Each point is reached from the start by the listed moves, each made once or not at all, plus a little noise. Say if it took an odd or an even number of moves. Then give how often each move was made.

Moves:
(1): [45 -21]
(2): [17 38]
Start: [-2 4]
Points:
[-3 5] -> even (0, 0)
[19 45] -> odd (0, 1)
[60 17] -> even (1, 1)

Moves:
(1): [37 3 3 -9 -3 -4 -2 3]
(2): [-6 40 8 -2 1 2 2 2]
(3): [-1 -6 29 -1 2 4 3 -8]
(4): [6 3 -1 30 -10 -6 -2 1]
(5): [3 1 -7 12 34 1 4 4]
(6): [9 0 -2 4 -1 35 -2 4]
(7): [3 5 -5 -1 -4 0 21 -10]
(8): [-2 -4 2 2 -3 -4 10 21]
Start: [3 15 6 5 15 9 -2 -12]
Points:
[42 19 22 4 43 10 23 -26] -> even (1, 0, 1, 0, 1, 0, 1, 0)
[38 60 10 5 49 7 2 -5] -> odd (1, 1, 0, 0, 1, 0, 0, 0)
[13 52 27 50 35 39 34 0] -> odd (0, 1, 1, 1, 1, 1, 1, 1)

Moves:
(1): [23 1 1 3 -3 -1 1 0 0 -2 3 -1 -3 6 3]
(2): [1 26 -5 0 3 5 1 -4 5 4 1 2 -1 -1 2]
(3): [-2 5 24 1 0 8 5 -3 1 4 0 -6 -1 0 0]
(4): [-6 -1 -2 27 -4 -2 -5 -6 -1 3 -3 -1 7 0 -2]
(5): [5 0 0 4 24 -1 3 -3 -1 4 -4 -1 0 0 -4]
(6): [1 -5 -4 0 -1 18 -1 -2 0 0 3 1 4 -1 -3]
(7): [-1 3 -5 2 -1 2 28 2 1 3 -1 -1 7 1 8]
(8): [0 5 1 8 5 4 -2 24 -2 4 -6 5 -1 2 6]
(9): [3 -4 4 -1 -2 -3 -4 0 35 0 6 -5 2 -3 5]
(10): [4 -8 -1 -7 -2 -1 -2 -1 0 23 1 -3 0 5 1]
(11): [-2 2 4 4 3 -3 0 2 -2 1 18 4 1 -2 1]
(12): [4 -3 3 -1 1 -1 2 -3 4 3 -6 25 0 -2 -4]
(13): [4 3 2 -5 1 0 -4 -2 -1 -2 -1 -1 23 1 5]
(14): [-3 -4 0 -1 1 0 -3 -5 3 -3 0 3 -2 23 2]
Start: [1 11 -4 -5 3 3 3 -2 18 0 16 0 -2 -4 6]
Points:
[21 36 10 -3 2 34 38 -17 35 7 17 20 3 20 14] -> odd (1, 1, 1, 0, 0, 1, 1, 0, 0, 0, 0, 1, 0, 1)
[9 28 -7 -15 -2 5 21 -9 60 28 25 -3 26 22 29] -> even (0, 1, 0, 0, 0, 0, 1, 0, 1, 1, 0, 0, 1, 1)
[34 31 -10 19 19 2 30 -19 27 35 5 21 30 6 17] -> even (1, 1, 0, 1, 1, 0, 1, 0, 0, 1, 0, 1, 1, 0)
[5 42 -6 10 36 7 8 19 20 13 22 7 -5 -5 11] -> even (0, 1, 0, 0, 1, 0, 0, 1, 0, 0, 1, 0, 0, 0)
[25 17 -7 38 19 4 24 11 48 13 11 -4 13 5 20] -> even (1, 0, 0, 1, 1, 0, 1, 1, 1, 0, 0, 0, 0, 0)
[-2 29 -12 21 9 26 -14 1 21 32 31 11 27 23 20] -> even (0, 1, 0, 1, 0, 1, 0, 1, 0, 1, 1, 0, 1, 1)
